Rows are points. To make a cloud, some directions were put in groups of two or more. Within a group, all points are equally far from the middle, so they leave a hole (a ring in 2 directions, a hollow ball in 3). The other directions are filled evenly. Then the cloud was stretched, turned, moved and blurred a little. How many holes are there, and how many directions does each take, smallest first?

Cloud (13 x 2):
[[ 47  22]
 [-42  28]
 [ 36 -19]
 [-38 -13]
 [-10  56]
 [ 47   8]
 [-46  14]
 [ 35  45]
 [ 27  50]
 [ 11 -34]
 [-43  24]
 [ 45  25]
 [ 22 -30]]
Holes: 1 (2)

Cloud (21 x 3):
[[  7 -41  31]
 [-57   0   6]
 [ 23 -24 -44]
 [ 13 -39  37]
 [-60  -2 -26]
 [-58  12 -21]
 [ 17  42  54]
 [-15 -43 -33]
 [-23 -40  48]
 [  1 -43  49]
 [ 15 -34 -22]
 [-10 -43  11]
 [-14  46  17]
 [ 17 -35  29]
 [-26 -40  28]
 [-55  17 -11]
 [-34  40   3]
 [-28 -40   2]
 [ 12 -39  32]
 [ -2 -42  -3]
 [-32  44 -40]]
Holes: 1 (2)

Cloud:
[[-25 -26  31]
 [  0  19 -13]
 [-16 -16  -7]
 [ 11  33  27]
 [-15  -9   1]
 [ 30  14 -46]
 [-21  -6 -41]
 [ 32  18 -10]
 [  3  32  37]
 [-35 -18  36]
 [ 16  28 -31]
 [-23 -14  -7]
 [-33   9 -34]
 [-22 -15 -17]
 [ 32  36 -24]
 [ 35  13 -30]
 [-41 -20  27]
 [  1 -17  -1]
 [-31  60 -12]
 [-31  37 -28]
 [-41  -7 -23]
 [-34   6 -37]]
Holes: 0

Cloud (32 x 4):
[[ 18  -4  23  -7]
 [ 12 -23 -22 -21]
 [ 19 -48   2  24]
 [ 31 -13   3  47]
 [-45 -18  27  10]
 [-19 -51   0  37]
 [ 23 -13  30  15]
 [ -5  20  12  60]
 [-18 -52   1   0]
 [ -4  25  14 -10]
 [ 21  -7 -50  21]
 [ 10   2  35   4]
 [ 26 -33  15  14]
 [ 20   7 -22 -12]
 [-36  -5  39  20]
 [ 20   2 -37  -5]
 [-40  -2 -43  21]
 [-12 -56   2  25]
 [-24  35   1   0]
 [ -7 -55  -5  36]
 [  6 -49   0  -3]
 [ 17 -21 -14 -20]
 [-39  -3  35  10]
 [-15  13  35   0]
 [-49   9  -8  -3]
 [-15  11  25  58]
 [-33  11  31  -1]
 [-32  -6  38  38]
 [-47  16 -16   4]
 [-35 -31   1  53]
 [-48   5   4  -6]
 [-24 -15 -53  18]]
Holes: 2 (2, 2)

Cloud:
[[ 19  -2 -20 -20]
 [  4  32 -50  14]
 [ 28   5  20   1]
 [  4 -29  28  -1]
 [ 20  29   4  45]
 [-12  46  -2  -7]
 [  9  -5 -31 -13]
 [ 13  23 -43  53]
 [ 20  19 -60 -25]
 [-10  -7  13 -15]
 [ 23  11  16  -7]
 [-48 -13 -15 -14]
 [-34 -14 -23  29]
 [ 37 -26 -23 -11]
 [  0  -2 -26 -18]
 [ 24  -5  16  42]
 [-38 -24 -12   4]
 [-15  18  34 -10]
 [ 32  13  17  11]
 [-32  40  29   1]
 [ 14  17  25 -25]
 [  0 -29 -46  53]
 [ -6 -14 -22  18]
 [ 14   6 -46 -32]
 [ -5 -13  20 -19]
 [-18   6 -42 -21]]
Holes: 0

Cloud (56 x 6):
[[-32  41   5 -25 -33  40]
 [-33  -8 -40  15  45  27]
 [-13  -9  -3  42  33  47]
 [-37  -6 -30  -8  16 -43]
 [-37   2  27  -1  -5 -38]
 [ 20  55  -1   8  35  32]
 [  7  16 -12  46  29 -33]
 [ 15 -56   8   1 -10 -23]
 [-10  42 -26 -40 -13  52]
 [-28  12 -53 -36  -9  56]
 [ -1 -50   8 -14  10  35]
 [ 13  41 -23  29  -9 -15]
 [ -1  -2  17 -58  43   8]
 [ 30  33   4  35  -4  29]
 [-35  36  22  -4 -11  47]
 [ 55  -3  19 -21  58  -2]
 [-25  32  31  -5  -3  -8]
 [-54 -15 -20   8 -13  56]
 [ -2   7  36  23  50  29]
 [-32  -5  27  13  42 -13]
 [ 13  29  25  33  -3  40]
 [ -9  46 -28 -34  10  15]
 [ 19  24  35 -27  21  12]
 [ -2  27  39 -10   4  40]
 [-38 -25  -3  -3   7 -42]
 [-11 -38 -33   0  20 -29]
 [-34   8   0  28  55  13]
 [ -9 -31 -20  26  39  -3]
 [-45  -1 -13  17  43  18]
 [-15 -14  13 -53  21  49]
 [  1  39  35   7  33  -4]
 [ 20  51 -18   5 -28  26]
 [  0  -3 -58 -16  21 -17]
 [ 25  23 -26 -45   2  51]
 [-13  54 -19   3  -9   7]
 [ 24  21 -45  21  10  27]
 [  1 -47 -33   7 -19  42]
 [-44  40   8   1  -1  50]
 [ -6 -38  25 -26 -23  29]
 [ -8  -5 -55 -25  29 -20]
 [ 42 -36   5 -32  24 -13]
 [-15 -16 -58 -18  24  24]
 [  5  40 -27 -35  -8   0]
 [ -5 -50   6   6  28 -29]
 [ 30   9  -6  48  -7   5]
 [  9  -6  51  22 -10 -22]
 [-14  -2  -8  45  25  14]
 [  0 -46 -22   7  44   3]
 [ 24  -8 -36  30  48  24]
 [ -2  51  17 -14  11 -11]
 [ 11 -29  45  -9   5 -23]
 [ 39  15  26  24  45  -1]
 [ 33  -1 -18 -48   5  22]
 [ 39 -32   0 -15   0  60]
 [-40  -9 -41 -27  -8  29]
 [-14  17  35 -31  28 -38]]
Holes: 1 (4)

Cloud, 51 rows:
[[-12  36 -26  35 -29 -11]
 [-40  13 -14  -7  29  14]
 [ 11 -26  17  29 -36 -29]
 [-15   7  12   4  39  26]
 [-41  10 -19 -10 -28 -10]
 [-29  45  -7  17  12 -17]
 [ -4  16 -33  29 -24  44]
 [ 47  17  12 -11  -3 -35]
 [ 49 -28   4  14 -33   0]
 [ 17 -13 -36 -30  -3 -24]
 [-14   3  29  44 -24  11]
 [ 26 -29  26 -10  11   9]
 [ 33 -20   6 -26  -1  32]
 [ 46  21 -21  36 -22  15]
 [ 19  56 -36   4   2 -11]
 [ -6   7 -40 -14  30   0]
 [-12 -23  28  28  15  12]
 [ 13  27 -41  40 -21  20]
 [-16  -3 -54  18   9   5]
 [ -8  -3   1  54   7 -24]
 [ 13  16  11  17  32  35]
 [-28   8  43  -9  -9   8]
 [ 20   9 -11 -12  31 -32]
 [ 39 -10  21   8  19 -13]
 [-45  15 -30   5   5  -3]
 [ -3  12 -30  -1   5  56]
 [-17  14 -29  21 -35  40]
 [ 30 -22 -19   4 -55 -18]
 [-21  22  19  22  32  -7]
 [ 19 -27 -19 -16 -56  10]
 [-21 -12  -6  31   5  48]
 [ 34  22 -13 -25  15 -27]
 [-32  21  32 -11  -5  -2]
 [ -7 -48   5  19 -41   3]
 [  5  23  31  29 -33  19]
 [ 15  23 -20  11 -53 -19]
 [ 31  -7  11  10 -27 -48]
 [-18  46 -14   4  32   2]
 [ 18  22  17  21 -35  41]
 [-36  13 -34  27 -13 -13]
 [-11  -6  12  -7  39   6]
 [ 50  30 -25  32 -16 -11]
 [-16  22 -52  26  10  -7]
 [ -6  17 -35  51 -15  20]
 [ 13 -18 -24 -14 -36 -41]
 [ -1   9  -6  34 -53  17]
 [ -3  27  -7  -9  -2  60]
 [  3 -21  42 -15 -36  20]
 [  8 -14 -24 -30 -31 -34]
 [-23  -5  28  35 -18  30]
 [ 41  35  -8  28 -37 -11]]
Holes: 2 (3, 3)

Cloud:
[[  6  -1 -20 -30  24   2   9  33]
 [ -1 -25  25  20 -40   7 -10 -37]
 [-12 -51  18  -9   1 -24 -46 -10]
 [  3  26  -6   2 -26   1 -12  23]
 [-22  20  15 -12 -39  -1  -1  14]
 [ -8   9  -6  -8  -1  -3  44  27]
 [ 12  -4   9 -23 -24 -10   3 -13]
 [ 29   8   7   3   8   9  -5  23]
 [ 13  17   0  -8   7 -31  13  17]
 [-17 -26  22  19 -24  -3 -25 -17]
 [ 28   3  60   5 -16   5  -9 -25]
 [-33  -7 -19  19 -11   1 -20 -33]
 [-22  -6  -6  -3   0  18  18 -23]
 [-13   4 -11  -8   5  -4   6 -12]
 [ 39  -3  -7   5 -45  -1  -1   6]
 [ 19 -12   6  -6   1 -28 -23  43]
 [  6 -38   4  10 -23 -15 -50 -27]
 [ 14  12  32  14 -23  40  -6   4]
 [ 29  -9  26   6 -21   7  -8 -15]
 [ -6 -16  15  14  12  21 -19 -21]
 [-25 -10  12 -15 -21 -18  23  33]
 [ -1  13  -7   4  23  -7  38 -15]
 [ -5   9  14 -22  13 -23 -10 -25]
 [ 13 -26  -4  13 -13  38 -21  -6]
 [ 17 -18 -33   2   9  -9   7   8]
 [ 21 -34  22 -44  12   4 -12   6]
 [ 17  29  -8  24   0  10  -5  -8]
 [  8  22   1   7   4  16  10 -46]
 [ -9 -38   5  15  16  12 -18  12]
 [ 16   8 -14  32   5  29 -55  -9]
 [ -1 -28   5  -6  20 -22 -17 -10]
 [ 14 -29 -22 -23  -1 -24 -32   4]
 [ -9 -10   2 -31   3   3  30   2]
 [ 10 -30 -18   2  -9   4 -48   9]
 [  3  -1 -24  -3  24  21   3  21]
 [  7  44  26  23 -25   1  22  11]
 [-13 -38 -25  17  -1  -1 -26  47]
 [ 42 -12  39 -26 -23  -2  -2  11]
 [  5  19 -16  48  -4  14  18 -11]
 [ 24 -15  36  -3   9  17   0  13]
 [ -6 -16  16   4 -12   7  29  41]
 [ 23  13  -6  -1   3  39  -1  24]
 [ -9 -41  16 -44  18   9  -1 -23]
 [ -3   2  37 -10 -35  -3 -23 -13]
 [ 13 -19  17 -20  -9  -4  -1  41]
 [  2  20  -7  34   5 -23 -20   3]
 [-28  -6  23  -5 -26 -18   3  15]
 [-13 -20  -7  24  10  -9 -11  47]
 [ 18 -51  36 -42  -9   4  -8  27]
 [ -8 -45  -7   4 -27  -7   1   6]
 [  5 -19  27  11  -9  15  10  18]
 [  5 -29 -15  23  24 -24  -4  20]
 [  4  -3  13   5 -15 -39  -6   0]
 [ 38  -7  14 -18  29  13 -16 -12]
 [ -2 -39   6  48  -3  14 -17   4]
 [ -1 -31 -33 -15   3 -29   7  -8]
 [ 10 -14  15 -17  18   7  -2   4]
 [  9   1 -31   5 -12 -28 -15  -5]
 [ -6 -16  -4  -6   6 -40 -26 -15]
 [-27  32 -17  21   3  -2 -16 -36]
 [-24 -14  -8 -23  16 -16 -17   7]
 [ 18  12 -24  47   7 -13 -20  12]
 [  7  18 -10  -9 -10  12  -6  42]
 [ -2  -5  -8  17  29  -8 -35 -27]
 [-17 -29 -25  11  41 -16 -14   1]
 [ 15  15  -3  -5  27  24   5  18]
 [ 15   5  15  11  -6  -5  23 -10]
 [ -2 -27  -7  14   0  26 -40   0]
 [-34 -20  -6  -3 -14   6  -7  13]
 [ 40  15 -23  20   8  20  -4 -23]
 [ 22 -21 -32  -4  -5  -7 -40   1]
 [ 11 -44   4  10 -44 -17 -29 -30]
 [ 32  15  -7  28  10  22 -31 -41]
 [-25  -4 -31  15  28 -33   9   8]
 [  1  21  -8  29 -20 -18  24   9]
 [  6 -53  -1   1  34  22 -14 -26]
 [-16  42  34  31 -28   4 -20 -32]
 [ -3  24  10   0 -16 -14   5  30]
 [-12 -27  11  11  20 -10 -24 -21]
 [-12 -11 -10 -44  10   6  20  28]]
Holes: 0
